Each row is a point. The points of each table are mixes of a few directions, plus a little noise. How many directions does each table use, and how many do they share? Where both have some left over, give the other angles between the two spaces (their principal angles), to ten degrees, smallest first.

First (7 x 3):
array([[ 0.16,  0.22, -0.10],
       [ 0.11, -0.56, -0.28],
       [ 0.00,  0.38,  0.11],
       [-0.14,  0.59,  0.30],
       [ 0.24, -0.52, -0.39],
       [-0.09,  0.49,  0.23],
       [-0.29, -0.60,  0.10]])
Second (7 x 3):
array([[-0.21,  0.11,  0.16],
       [ 0.04, -0.04,  0.00],
       [-0.14,  0.21, -0.18],
       [ 0.04,  0.17, -0.46],
       [ 0.72, -0.87,  0.56],
       [-0.30,  0.17,  0.20],
       [-0.15,  0.26, -0.29]])
Directions: first 2, second 2, shared 1; angles 60

First (7 x 4):
array([[ 0.15,  0.06,  0.06,  0.06],
       [ 0.50,  0.21,  0.19,  0.21],
       [-0.64, -0.27, -0.24, -0.27],
       [ 0.34,  0.14,  0.13,  0.14],
       [-0.41, -0.17, -0.15, -0.17],
       [ 0.76,  0.32,  0.28,  0.31],
       [-0.70, -0.30, -0.27, -0.29]])
Second (7 x 4):
array([[-0.13,  0.09, -0.23, -0.06],
       [-0.13,  0.28, -0.30, -0.67],
       [ 0.94, -0.35,  0.38,  0.19],
       [-0.25,  0.07, -0.12,  0.03],
       [-0.28,  0.10,  0.15, -0.21],
       [-0.03, -0.25,  0.54,  0.56],
       [-0.11,  0.07, -0.42,  0.17]])
Directions: first 1, second 3, shared 0; angles 40

First (8 x 6):
array([[-0.26,  0.24,  0.58,  0.10, -0.05,  0.27],
       [-0.19,  0.14,  0.40, -0.17, -0.46,  0.45],
       [-0.15, -0.08, -0.31,  0.20, -0.02, -0.04],
       [-0.58,  0.07, -0.02, -0.02, -0.08,  0.51],
       [ 0.63, -0.07,  0.05,  0.07, -0.13, -0.52],
       [-0.19, -0.07, -0.29, -0.17,  0.24,  0.14],
       [ 0.73, -0.18, -0.20, -0.39,  0.46, -0.53],
       [ 0.01, -0.05, -0.21,  0.38,  0.05, -0.28]])
Second (9 x 6):
array([[ 0.02,  0.00, -0.01,  0.02,  0.02,  0.01],
       [ 0.16, -0.03, -0.14,  0.22,  0.16,  0.07],
       [-0.70,  0.14,  0.61, -0.94, -0.68, -0.28],
       [ 0.25, -0.05, -0.22,  0.34,  0.25,  0.10],
       [-0.29,  0.06,  0.26, -0.40, -0.29, -0.12],
       [-0.19,  0.04,  0.17, -0.26, -0.19, -0.08],
       [ 0.55, -0.11, -0.48,  0.74,  0.54,  0.22],
       [-0.01,  0.00,  0.01, -0.02, -0.01, -0.01],
       [ 0.22, -0.04, -0.19,  0.29,  0.21,  0.09]])
Directions: first 4, second 1, shared 0; angles 50

First (7 x 9):
array([[-0.56, -0.47,  0.68,  0.32, -0.43,  0.34,  0.37, -0.71,  0.79],
       [ 0.19,  0.17, -0.23, -0.12,  0.15, -0.11, -0.13,  0.24, -0.27],
       [ 0.22,  0.18, -0.26, -0.12,  0.17, -0.14, -0.14,  0.28, -0.31],
       [ 0.03,  0.02, -0.04, -0.02,  0.02, -0.02, -0.01,  0.03, -0.04],
       [ 0.00,  0.00,  0.01,  0.00, -0.01,  0.00,  0.00, -0.01,  0.01],
       [ 0.52,  0.44, -0.64, -0.30,  0.40, -0.32, -0.34,  0.66, -0.75],
       [-0.40, -0.33,  0.49,  0.23, -0.30,  0.24,  0.26, -0.50,  0.56]])
Second (9 x 9):
array([[ 0.00, -0.11,  0.12,  0.04,  0.18,  0.17, -0.02, -0.05,  0.01],
       [-0.01,  0.52, -0.52, -0.18, -0.90, -0.85,  0.10,  0.26, -0.08],
       [ 0.01, -0.52,  0.54,  0.19,  0.85,  0.79, -0.11, -0.22,  0.07],
       [ 0.00, -0.03,  0.02,  0.01,  0.08,  0.07,  0.00, -0.03,  0.01],
       [-0.03,  0.26, -0.14, -0.04, -0.63, -0.61,  0.03,  0.27, -0.10],
       [ 0.06, -0.12, -0.29, -0.12,  0.77,  0.80,  0.06, -0.53,  0.23],
       [-0.01,  0.38, -0.38, -0.14, -0.64, -0.61,  0.08,  0.18, -0.06],
       [-0.03, -0.08,  0.33,  0.13, -0.20, -0.24, -0.07,  0.25, -0.11],
       [ 0.01, -0.30,  0.32,  0.11,  0.50,  0.47, -0.06, -0.13,  0.04]])
Directions: first 1, second 2, shared 0; angles 70

First (11 x 11):
array([[-0.21, -0.23,  0.19,  0.17, -0.59,  0.26,  0.26,  0.50, -0.32,
        -0.68, -0.05],
       [-0.22, -0.23,  0.19,  0.17, -0.62,  0.28,  0.26,  0.52, -0.33,
        -0.71, -0.06],
       [ 0.05,  0.05, -0.04, -0.05,  0.15, -0.08, -0.06, -0.12,  0.08,
         0.18,  0.02],
       [ 0.04,  0.04, -0.03, -0.03,  0.11, -0.04, -0.05, -0.09,  0.06,
         0.12,  0.01],
       [ 0.15,  0.16, -0.13, -0.11,  0.40, -0.19, -0.18, -0.34,  0.22,
         0.48,  0.04],
       [ 0.29,  0.31, -0.26, -0.22,  0.81, -0.37, -0.35, -0.68,  0.44,
         0.94,  0.09],
       [-0.18, -0.20,  0.16,  0.14, -0.50,  0.22,  0.22,  0.43, -0.27,
        -0.58, -0.05],
       [-0.05, -0.05,  0.05,  0.05, -0.14,  0.05,  0.06,  0.13, -0.08,
        -0.16, -0.01],
       [ 0.12,  0.13, -0.10, -0.09,  0.34, -0.15, -0.15, -0.29,  0.18,
         0.40,  0.03],
       [ 0.05,  0.05, -0.04, -0.03,  0.13, -0.07, -0.06, -0.11,  0.08,
         0.15,  0.01],
       [-0.05, -0.04,  0.04,  0.03, -0.11,  0.06,  0.05,  0.09, -0.06,
        -0.13,  0.00]])
Second (9 x 11):
array([[-0.34, -0.24,  0.13,  0.20, -0.33,  0.45,  0.36, -0.04, -0.31,
         0.00, -0.07],
       [ 0.41, -0.37, -0.19,  0.12,  0.35,  0.17, -0.35,  0.08,  0.08,
         0.05,  0.14],
       [-0.17, -0.22, -0.21, -0.44,  0.42,  0.07,  0.30,  0.36, -0.08,
        -0.38,  0.02],
       [ 0.15,  0.10, -0.09,  0.04,  0.46, -0.12, -0.31, -0.35,  0.47,
         0.73, -0.12],
       [-0.26,  0.51,  0.27,  0.02, -0.42, -0.33,  0.09, -0.10,  0.16,
         0.08, -0.20],
       [ 0.23,  0.03,  0.15,  0.28, -0.22, -0.14, -0.41,  0.26,  0.35,
        -0.06, -0.15],
       [-0.19,  0.17,  0.16, -0.08, -0.37, -0.15,  0.17,  0.32, -0.06,
        -0.48, -0.09],
       [-0.04, -0.14, -0.23, -0.35,  0.27,  0.09,  0.31, -0.04, -0.42,
        -0.26,  0.26],
       [ 0.22,  0.16,  0.02,  0.20, -0.14, -0.04, -0.15, -0.51, -0.20,
         0.30,  0.21]])
Directions: first 1, second 5, shared 1

First (9 x 12):
array([[ 0.14, -0.04,  0.07, -0.10, -0.02, -0.20, -0.01,  0.25, -0.05,
        -0.30, -0.28,  0.10],
       [-0.01,  0.28,  0.07, -0.68, -0.02, -0.13,  0.09,  0.10,  0.07,
         0.76,  0.28, -0.32],
       [-0.20, -0.13, -0.24,  0.08,  0.17,  0.02,  0.07, -0.25,  0.12,
         0.01, -0.59,  0.05],
       [-0.05,  0.01,  0.13,  0.17, -0.03,  0.02, -0.10,  0.33,  0.00,
        -0.42, -0.11,  0.14],
       [-0.23, -0.25, -0.22,  0.24, -0.03, -0.11, -0.16, -0.14, -0.68,
        -0.13,  0.08, -0.15],
       [-0.26,  0.26,  0.19,  0.52,  0.25,  0.25,  0.08, -0.13,  0.20,
        -0.12,  0.20,  0.01],
       [ 0.09, -0.44, -0.28, -0.28, -0.46, -0.01, -0.31,  0.27, -0.33,
        -0.11, -0.05,  0.09],
       [-0.16, -0.29, -0.28, -0.15, -0.29,  0.18, -0.24,  0.20, -0.03,
         0.01, -0.17,  0.09],
       [ 0.66,  0.59,  0.57,  0.21,  0.42, -0.01,  0.58, -0.63,  0.69,
         0.28,  0.63,  0.01]])
Second (11 x 12):
array([[ 0.06,  0.15,  0.24,  0.14,  0.10, -0.15, -0.67,  0.10,  0.23,
        -0.03, -0.14, -0.20],
       [-0.03,  0.13,  0.21,  0.16,  0.24, -0.03, -0.61, -0.06,  0.18,
        -0.30, -0.02, -0.08],
       [ 0.15, -0.20, -0.05,  0.04, -0.03, -0.18,  0.19,  0.32,  0.04,
         0.25,  0.02,  0.34],
       [ 0.02, -0.31,  0.32, -0.02,  0.19, -0.42, -0.33, -0.10,  0.49,
        -0.34, -0.37, -0.19],
       [ 0.10, -0.09, -0.32, -0.54, -0.21, -0.13,  0.58,  0.11, -0.47,
         0.48,  0.37, -0.10],
       [-0.25,  0.24,  0.03,  0.17, -0.27,  0.40,  0.29,  0.00, -0.22,
         0.23,  0.04,  0.06],
       [-0.35, -0.01,  0.15, -0.10, -0.25,  0.15,  0.47,  0.03, -0.27,
         0.24,  0.21,  0.08],
       [-0.26,  0.26,  0.01,  0.44, -0.11,  0.55,  0.19, -0.02, -0.13,
        -0.04,  0.05,  0.37],
       [ 0.43, -0.05, -0.15,  0.01,  0.01, -0.25, -0.29, -0.05,  0.41,
        -0.01, -0.54, -0.39],
       [-0.08, -0.11, -0.45, -0.45, -0.08,  0.23,  0.94, -0.24, -0.55,
         0.03,  0.45,  0.09],
       [ 0.23,  0.02, -0.02,  0.15,  0.43, -0.16, -0.72, -0.09,  0.31,
        -0.49, -0.06,  0.02]])
Directions: first 6, second 6, shared 1; angles 30, 60, 60, 70, 90

First (11 x 14):
array([[ 0.04, -0.10, -0.02,  0.02, -0.07,  0.06, -0.06,  0.00, -0.02,
        -0.03,  0.01, -0.04,  0.00, -0.04],
       [ 0.14, -0.10,  0.02,  0.06, -0.02,  0.28,  0.20,  0.03, -0.01,
        -0.20,  0.06,  0.04,  0.01, -0.04],
       [-0.15, -0.18, -0.13, -0.08, -0.24, -0.39, -0.71, -0.06, -0.06,
         0.33, -0.13, -0.25, -0.02, -0.08],
       [ 0.09,  0.38,  0.18,  0.07,  0.40,  0.35,  0.94,  0.07,  0.10,
        -0.32,  0.14,  0.37,  0.01,  0.16],
       [-0.08,  0.16,  0.02, -0.03,  0.10, -0.12,  0.07, -0.01,  0.03,
         0.07, -0.01,  0.06, -0.01,  0.07],
       [-0.08,  0.41,  0.12, -0.02,  0.34, -0.03,  0.53,  0.02,  0.09,
        -0.04,  0.04,  0.25, -0.01,  0.18],
       [ 0.05, -0.29, -0.08,  0.01, -0.24,  0.01, -0.38, -0.01, -0.06,
         0.04, -0.03, -0.18,  0.00, -0.12],
       [-0.05,  0.01, -0.01, -0.02, -0.01, -0.09, -0.10, -0.01,  0.00,
         0.07, -0.02, -0.03,  0.00,  0.00],
       [ 0.02, -0.03,  0.00,  0.01, -0.01,  0.04,  0.01,  0.00, -0.01,
        -0.02,  0.01,  0.00,  0.00, -0.01],
       [-0.11, -0.12, -0.09, -0.06, -0.16, -0.28, -0.50, -0.04, -0.04,
         0.23, -0.09, -0.18, -0.01, -0.05],
       [ 0.11, -0.16, -0.01,  0.04, -0.09,  0.18,  0.00,  0.01, -0.03,
        -0.12,  0.03, -0.03,  0.01, -0.07]])
Second (8 x 14):
array([[ 0.19, -0.42, -0.08,  0.07, -0.29,  0.25, -0.27,  0.01, -0.08,
        -0.13,  0.02, -0.18,  0.02, -0.18],
       [-0.22,  0.46,  0.08, -0.08,  0.31, -0.31,  0.25, -0.02,  0.09,
         0.17, -0.04,  0.18, -0.02,  0.20],
       [ 0.06, -0.19, -0.05,  0.02, -0.14,  0.07, -0.18,  0.00, -0.04,
        -0.03,  0.00, -0.10,  0.01, -0.09],
       [-0.07,  0.12,  0.01, -0.03,  0.07, -0.11,  0.02, -0.01,  0.02,
         0.07, -0.02,  0.03, -0.01,  0.05],
       [ 0.37, -0.37,  0.02,  0.16, -0.16,  0.67,  0.30,  0.07, -0.06,
        -0.46,  0.14,  0.01,  0.04, -0.16],
       [-0.11,  0.15,  0.01, -0.04,  0.08, -0.19, -0.02, -0.02,  0.03,
         0.12, -0.03,  0.03, -0.01,  0.07],
       [ 0.05, -0.18, -0.05,  0.01, -0.14,  0.03, -0.21,  0.00, -0.04,
         0.00, -0.01, -0.10,  0.00, -0.08],
       [-0.26,  0.44,  0.05, -0.10,  0.27, -0.41,  0.10, -0.03,  0.08,
         0.25, -0.06,  0.13, -0.03,  0.19]])
Directions: first 2, second 2, shared 2
